Each row of a before or after table is a point. One or more steps were done to the points. Then noise was added and the rows were shuffled. The steps act on columns, c1 being the first. What was done? A step turns or swaps two columns, mirrors them in a line or flattens them onto one, adds a multiple of one to another, or multiplies or shifts one. Angles are multiples of 10 degrees, from the lower column toward the higher: turns from -170 to 170, lines from 10 to 170 but not 90. Use the fewest steps. Two steps may share a column if one is a turn and the other turns, adds or multiplies; they go together, in the order done. Otherwise the lowest column goes first.

Before (8 x 3)
0:  .13  .13  .22
1:  .01  .11  .26
2:  .11  .36  .12
3: -.27  .52 -.67
4: -.46  .19 -.56
5: -.22 -.01 -.34
6:  .22 -.06 -.04
7: -.43  .37 -.52
After (8 x 3)
0: -.13  .19 -.04
1: -.08 -.08  .25
2:  .24 -.43 -.56
3:  .17 -.13 -.35
4: -.18 -.02  .22
5: -.13 -.59 -.67
6: -.32 -.20  .12
7:  .09 -.56 -.52
Steps: turn c1 and c2 by 140 degrees

Before (14 x 6)
0:  .23 -.04  .54 -.08  .52  .51
1: -.30 -.05  .01  .37 -.03  .01
2: -.23  .02 -.49 -.29  .62 -.11
3:  .44  .05 -.20 -.76  .12 -.15
4:  .47  .03  .20 -.10 -.36 -.05
5:  .44  .43  .35  .34  .39  .29
6:  .07  .09  .29 -.13 -.17 -.64
7: -.09  .40  .29  .35  .18 -.17
8:  .59 -.38 -.22  .03  .15  .01
9:  .23 -.13 -.04 -.26  .36  .09
10:  .02  .65 -.14 -.03  .28  .16
11: -.62 -.03  .29  .08  .81 -.14
12:  .43  .03 -.10 -.46 -.25  .60
13:  .03  .42  .13 -.03  .33  .03
After (14 x 6)
0: -.37 -.11 -.40  .01  .03 -.39
1:  .23 -.01 -.03 -.32 -.09  .21
2: -.14 -.10  .64  .04  .19  .08
3: -.58  .56 -.02  .07  .42  .22
4:  .24 -.47 -.01  .20  .51  .05
5:  .32  .28  .04  .18 -.21 -.54
6:  .61  .32 -.05 -.10  .68  .31
7: -.26 -.04 -.11  .22  .24 -.05
8:  .24  .25  .39 -.32  .08 -.07
9: -.54  .40  .46 -.37  .22 -.06
10: -.70 -.16  .08  .41 -.38  .21
11: -.09  .16  .42 -.03  .24  .04
12: -.35  .23  .07  .13 -.52 -.36
13: -.30 -.16  .04  .73  .01 -.43
Steps: mirror c1 and c6 in the line at 110 degrees; swap c2 and c3; multiply c4 by -1; shift c5 by -.10

Before (9 x 11)
0:  .07  .30 -.19 -.11 -.10 -.37  .04 -.21 -.07  .03  .01
1: -.11  .06  .05 -.07  .04  .14 -.31  .15 -.05 -.04  .14
2:  .12 -.81 -.18 -.01  .08  .14 -.34  .21 -.09  .52 -.16
3: -.18  .27 -.23 -.04 -.01 -.09  .17  .21 -.17 -.06  .11
4: -.09  .18  .01 -.15  .09  .11  .15  .00  .03  .19 -.18
5: -.13  .25 -.15 -.17 -.28  .14 -.13  .15 -.03  .14  .20
6:  .08  .23  .09 -.13 -.42 -.19  .11  .25 -.16  .01 -.17
7:  .18  .32 -.18  .10  .05  .09 -.04  .06 -.03  .03  .03
8: -.06 -.20  .10  .32 -.14  .12  .14  .14  .02  .16  .05
After (9 x 11)
0:  .05 -.21 -.15 -.27  .42 -.18  .11  .21 -.11 -.11 -.01
1: -.03  .26 -.09  .61  .15  .11  .14  .13  .08 -.09  .00
2:  .16 -.19  .11 -.37  .29  .13 -.10  .17  .10 -.21  .09
3:  .14 -.28  .14 -.20  .12 -.35  .05 -.22 -.14 -.12  .31
4:  .29 -.30  .07 -.06 -.01 -.10  .13  .21  .06 -.04  .12
5:  .13  .93  .12 -.03 -.09  .09 -.38  .21 -.17 -.18 -.23
6:  .03 -.08 -.05 -.13 -.07  .13 -.32  .11  .09  .03  .05
7:  .00 -.11 -.01 -.29 -.10  .14  .16  .02  .09 -.27 -.26
8:  .04 -.29  .16  .19 -.04  .12 -.04  .04 -.20 -.16 -.05
Steps: turn c3 and c9 by -150 degrees; turn c1 and c9 by -110 degrees; turn c2 and c10 by -160 degrees; multiply c4 by 2; multiply c5 by -1; add -0.7 times c6 to c11

Before (10 x 14)
0: -.17 -.03  .43 -.25  .23  .33 -.04  .43  .17 -.15 -.01  .20 -.01 -.22
1: -.37  .04 -.04 -.28 -.15 -.21 -.01  .53 -.35  .18 -.32 -.17 -.15  .10
2: -.38  .00 -.18  .39  .15 -.15  .17 -.01  .15 -.15 -.09 -.09 -.17 -.16
3:  .29 -.03 -.10  .07 -.55 -.06  .09  .07 -.36 -.18 -.08 -.39  .40  .28
4:  .06  .11 -.21 -.10  .22 -.27 -.59  .09 -.05  .06 -.10 -.03 -.10  .14
5:  .51  .13  .02 -.18 -.05 -.04  .03 -.01  .17  .15  .01  .03  .29 -.12
6:  .42 -.50 -.24 -.12 -.13  .34  .09  .10  .07  .15  .38 -.01  .39  .34
7: -.30 -.40 -.14  .14  .11 -.13  .10  .14 -.46  .04 -.10 -.35  .32 -.19
8: -.42  .18 -.20 -.07 -.46 -.21  .02  .27  .06 -.14 -.07 -.04  .06 -.10
9:  .08  .05 -.21  .04  .04 -.25  .05 -.09 -.15 -.20  .07  .04 -.08 -.20
After (10 x 14)
0: -.43  .00 -.05 -.27 -.37 -.24 -.02  .85  .37  .20  .02 -.14 -.16  .08
1:  .37  .15 -.02 -.20 -.03 -.09  .04 -.01 -.64  .16 -.03  .05  .31 -.09
2:  .04 -.05 -.22 -.10 -.04 -.27 -.93  .07 -.12  .04  .25 -.02 -.07  .14
3: -.12 -.09 -.23  .06  .09 -.23  .10 -.13 -.21 -.19  .00  .02 -.06 -.23
4: -.01 -.07 -.14  .42 -.01 -.15  .32 -.01  .68 -.13  .15 -.11 -.15 -.19
5:  .06  .21  .36 -.32  .07  .38 -.13  .68  .34 -.17  .23  .22  .00 -.19
6: -.09 -.01 -.25 -.07 -.27 -.24  .06  .40  .63 -.16 -.34 -.01  .05 -.12
7: -.25 -.11 -.05  .12 -.35 -.06  .18  .11 -.67 -.22 -.49 -.41  .45  .26
8:  .17 -.56  .04 -.13  .18  .36  .15  .13 -.63  .14 -.31  .02  .38  .38
9: -.54 -.44  .09  .08 -.06 -.17  .16  .21  .15  .02  .16 -.37  .33 -.19
Steps: turn c1 and c9 by -70 degrees; multiply c9 by 1.6; turn c2 and c3 by -30 degrees; mirror c5 and c11 in the line at 30 degrees; multiply c7 by 1.6; multiply c8 by 1.6

Before (13 x 24)
0:  .37 -.69 -.01  .19  .31  .13  .03  .08 -.42  .10 -.30 -.09  .18  .17 -.11  .06 -.45  .25 -.19  .20 -.09 -.12 -.09  .23
1: -.22  .15  .09 -.53 -.10 -.09  .60 -.35 -.26  .07  .10  .04  .04 -.03 -.15 -.05  .00 -.28  .33 -.51  .03  .41  .04  .16
2:  .19 -.24  .27 -.05 -.01 -.18  .14 -.20 -.25  .06  .18 -.01 -.27 -.35 -.24  .04  .18  .06  .29  .10 -.01  .09  .40 -.17
3:  .24 -.04  .24  .09  .05  .25 -.10  .39 -.32  .26  .18  .33  .12 -.10 -.42  .52 -.52 -.41  .17  .30 -.19 -.26  .43  .36
4: -.01  .21 -.19 -.12  .19 -.36  .05  .47 -.20 -.09  .14  .07 -.15  .42 -.19  .15  .51  .04  .21  .22  .03  .33 -.19  .14
5:  .53 -.02  .27 -.12  .00  .06  .52  .17  .05 -.23 -.35  .26  .31 -.23 -.06 -.40 -.20 -.23 -.28  .01  .22 -.20  .15  .14
6:  .08  .17 -.30  .13 -.01  .37  .16 -.22  .37 -.02 -.10  .65  .15 -.94 -.50  .07 -.18  .27  .43  .19  .04 -.20  .18  .17
7:  .24 -.04  .09  .11 -.23 -.24  .07  .26  .17 -.07 -.22 -.23  .03  .11 -.17 -.01 -.32 -.20  .50 -.31 -.21  .03 -.07 -.35
8: -.02  .36 -.11 -.17  .16 -.18  .26 -.02 -.21 -.06 -.30 -.08  .43 -.39 -.24 -.20  .36  .03  .69 -.05  .25  .04  .07 -.07
9:  .18  .52 -.15 -.25 -.32 -.20 -.13 -.25 -.65 -.39  .03  .60  .32 -.25  .07  .30 -.11  .13  .36 -.13 -.06 -.51  .43 -.03
10: -.27  .02 -.48  .11 -.39  .34  .00  .01  .06  .24  .28  .02 -.22  .28  .07  .34 -.19 -.06  .31 -.15 -.27 -.12  .13  .44
11: -.01 -.10 -.04 -.31 -.01  .02  .52  .12 -.05  .04 -.47  .42  .09  .06  .40 -.05  .10  .29  .09  .14  .40  .03 -.19  .56
12: -.11  .30  .04  .00  .07  .07 -.23  .38 -.10  .15 -.51 -.11 -.55  .01 -.09  .33 -.17  .49  .32  .04 -.19 -.37  .24  .16
After (13 x 24)
0: -.12  .33  .09  .01  .07  .37  .04 -.44 -.33  .14 -.49 -.12 -.42 -.01 -.07  .35  .02  .50  .02  .01 -.22  .17  .25  .39
1:  .17 -.26  .30 -.04 -.01  .00 -.19  .27 -.35  .05  .19  .03 -.34 -.35 -.23  .03  .03  .06 -.17  .14 -.11 -.19  .42 -.12
2: -.01 -.05 -.02 -.31 -.03 -.04 -.35 -.01 -.09  .05 -.50  .42  .07  .05  .40 -.05  .00  .29 -.01  .13  .39  .58 -.18 -.05
3:  .20  .52 -.30 -.23 -.30 -.36  .22  .18 -.57 -.42  .00  .62  .17 -.23  .07  .27 -.06  .11 -.51 -.14 -.26 -.03  .44  .51
4: -.18  .16  .02 -.55 -.08 -.09 -.49  .56 -.40  .09  .10  .05  .01 -.05 -.14 -.05 -.06 -.30 -.12 -.48 -.06  .16  .07 -.39
5:  .09  .17 -.29  .12 -.02  .24 -.28  .33 -.27 -.02 -.08  .68  .33 -.94 -.51  .07  .03  .27  .50  .16  .14  .16  .17  .21
6: -.27  .03 -.66  .11 -.37  .39  .05 -.02 -.28  .27  .26  .04  .00  .27  .04  .36 -.03 -.07  .16 -.17 -.25  .45  .14  .11
7:  .54  .00  .29 -.11  .02 -.12 -.58  .02  .26 -.22 -.36  .26  .31 -.25 -.06 -.41  .02 -.21 -.05 -.03  .26  .16  .13  .22
8:  .36 -.69  .15  .19  .31  .02 -.12 -.02  .04  .08 -.30 -.07  .20  .13 -.12  .05  .01  .26 -.44  .11 -.21  .18 -.05  .10
9: -.04  .36 -.02 -.17  .14 -.35 -.35  .13 -.70 -.07 -.31 -.08  .27 -.38 -.23 -.21  .03  .02  .02  .01  .17 -.04  .08 -.04
10:  .00  .20 -.07 -.13  .20 -.25 -.31 -.42 -.27 -.08  .13  .06 -.31  .41 -.19  .13  .05  .03 -.09  .30 -.05  .12 -.18 -.35
11:  .25 -.03  .28  .11  .05  .15 -.25 -.34 -.27  .28  .16  .38  .21 -.08 -.43  .51  .02 -.43 -.24  .21 -.28  .37  .43  .26
12:  .24 -.02 -.04  .11 -.25 -.23 -.25 -.22 -.43 -.06 -.23 -.26 -.09  .14 -.17  .00 -.04 -.24  .32 -.39 -.14 -.34 -.06 -.04
Steps: add 0.5 times c5 to c3; turn c6 and c13 by 30 degrees; add -0.5 times c15 to c7; turn c7 and c8 by 160 degrees; add 0.3 times c9 to c21; turn c9 and c19 by 70 degrees; flatten c17 and c20 onto the line at 80 degrees; turn c22 and c24 by -90 degrees
